Each row of a before or after table is a point. The points were changed in one or more steps. Then noise was added and the rows were shuffled. The steps act on how far a point lies along the listed directions, d1 being the first. Name the steps. A step turns or swaps two directions, mirrors them in a line or flattens them onto one, adds a multiple of one to another, or multiplies one. Angles are multiples of 10 degrees, from the lower direction toward the higher: turns from -170 to 170, lines from 10 to 170 but not 90. Use the fewest steps. Two steps may share a direction if one is a turn and the other turns, adds or multiplies; they go together, in the order done. Otherwise the lowest direction goes first.

Directions:
(1): [ -9 -52]
(2): [52 -9]
Before (10 x 2):
[[-27  19]
 [-45 -39]
 [ 37 -42]
 [-12 -24]
 [-10 -42]
 [  2  -7]
 [-20  34]
 [ 19  51]
 [  0  24]
 [ 17   6]]
After (10 x 2):
[[ -3   5]
 [ 17   8]
 [  7 -37]
 [ 16 -18]
 [ -1  56]
 [-34  26]
 [ -7 -31]
 [-22  11]
 [ 48 -24]
 [-62   1]]
Steps: mirror d1 and d2 in the line at 120 degrees

Directions:
(1): [ 12 -47  16 -35]
(2): [ 5  1 56 26]
(3): [-10  37  20 -44]
(4): [-60 -16   4   2]
Before (9 x 4):
[[  1  12   5 -35]
 [-11  -5 -23  40]
 [  4   6  -4  11]
 [ -7 -43  11  15]
 [-39  27   3  31]
 [ -3  30 -29  39]
 [ 44 -24 -40  -1]
 [-38  13 -20 -33]
 [ 43  60  11  18]]
After (9 x 4):
[[-17  29 -26  37]
 [  2   3  -4  11]
 [-33  41   7  17]
 [-14  27 -18 -42]
 [ 23   9   2 -26]
 [-27 -33  19   1]
 [-37   1 -16  29]
 [ 17 -41 -43  13]
 [ 49  35  -2  45]]
Steps: turn d3 and d4 by -40 degrees

Directions:
(1): [ -4  18  -7  18  60   2 -24  16  -2]
(2): [-13  10 -11 -37  -2 -33 -40 -26   5]
(3): [ -3  23 -51  18 -16  29  -5 -19  13]
(4): [  8  40  24  34 -16 -19  -5 -19 -27]
(5): [-13  20   9 -21 -21  31 -25  38 -23]
(6): [-34 -11  34  20  -5  21 -22 -16  34]
Before (13 x 9):
[[ -7  20  -1  28   3   0 -20 -29  20]
 [  8   3  34   1  23 -38 -14   4 -18]
 [-21  -5  19  -8  22  41 -19  54  -6]
 [ -8   5   0   2   2   7  -5   8   0]
 [  0  -1  38  18  35 -31  -6 -15 -15]
 [-16   2  50  -9   1 -22 -31   1   3]
 [ -8  11  24  31 -26  20   2   7  -7]
 [-11  -7  27  10   1  -9  -9  -9  12]
 [-22 -10   0   1  23 -12  -2  35  -1]
 [ -2  23  -9  37 -17   8  -9   0   3]
 [-21 -41   1  -2  24  55  -2  54  24]
 [ -6  37 -13  -5 -38   7 -13  -9  -5]
 [  6   9   0  11 -16  16   1   3   4]]
After (13 x 9):
[[-20  21 -10   8 -50  27 -20  -9   2]
 [  6   3  40  32   6  -9  14 -13 -20]
 [ -2  28 -27  49 -23  26  -2 -37  24]
 [ -3  15 -22 -14 -33 -12  -4 -30  14]
 [-34  15 -29  -3  30  48 -59  32  19]
 [-21   4   6   7  23 -23 -12  26  -8]
 [ -7  25 -20  28 -40  11 -13  -9   6]
 [  2  14  -9  -3 -23  16 -11  -2  10]
 [-10   3  -1  26 -15  14  -5 -16  23]
 [ -8  11  -6   2  -1   1 -11  -2   2]
 [ -9   3  11  13 -10 -16 -15 -30  24]
 [-29  28  -4 -19  21   8 -59  11  -2]
 [ 14  -6  46   9   8 -42   6  -1 -21]]
Steps: turn d1 and d4 by 40 degrees; turn d2 and d5 by -70 degrees; add 1.5 times d6 to d3

Directions:
(1): [ -6 -14   8  38 -38  23  15  15  27  16 -24 -32]
(2): [  0 -56 -50  -4  21  -6  -9  12  15   0 -12   1]
(3): [  5  -4  14  37  27  25 -30 -30  11 -42  -7   0]
(4): [-43  13  12   4  -1 -25 -37  37   4  -7 -30  16]
(5): [ 13  -5  22  -1  31 -21 -12  25  -7   2  17 -60]
Before (8 x 12):
[[  3   5   1 -60  30 -38 -11  19 -21  13  26  -7]
 [-38  28   6 -13   1 -13 -34  13 -11 -13 -15  33]
 [  0  -1  14  13  -9  34  11 -21   2   6   0  -8]
 [-19   6   5 -21 -16 -23 -10  20   2   7  -3   8]
 [-23 -27 -16 -13  -1 -16  -7  14   1  14 -11   1]
 [ 18 -22   8  47 -22  10  15  15  26  11 -18 -41]
 [-23   8   8  -1 -27  11   0   1  -8  23 -15  14]
 [ 13  -8  -3  -2  11   0   2 -27  -3 -13  14  13]]
After (8 x 12):
[[-23  -2  17  34   3 -26 -35  40  16 -13 -35  -7]
 [-25  16   3 -21 -16  -3  -2   1 -19  25  -4  27]
 [ 36 -16   0 -33  20   0  19 -11  -8  16  36 -35]
 [  7  21 -11 -39  14  -1  -1 -26 -27  -8  25  33]
 [-24   5  20  15 -11  19  -6   2   5   4 -16  -2]
 [-13 -26 -21 -25  11 -18  -4   3  -8  10   1   7]
 [ 10 -15  -2  16 -10  11  10 -20   9  -2   2  -6]
 [  0   7  -2 -35  -3 -22   1   2  -8   4  18  13]]
Steps: turn d1 and d4 by 80 degrees; add 0.5 times d5 to d3
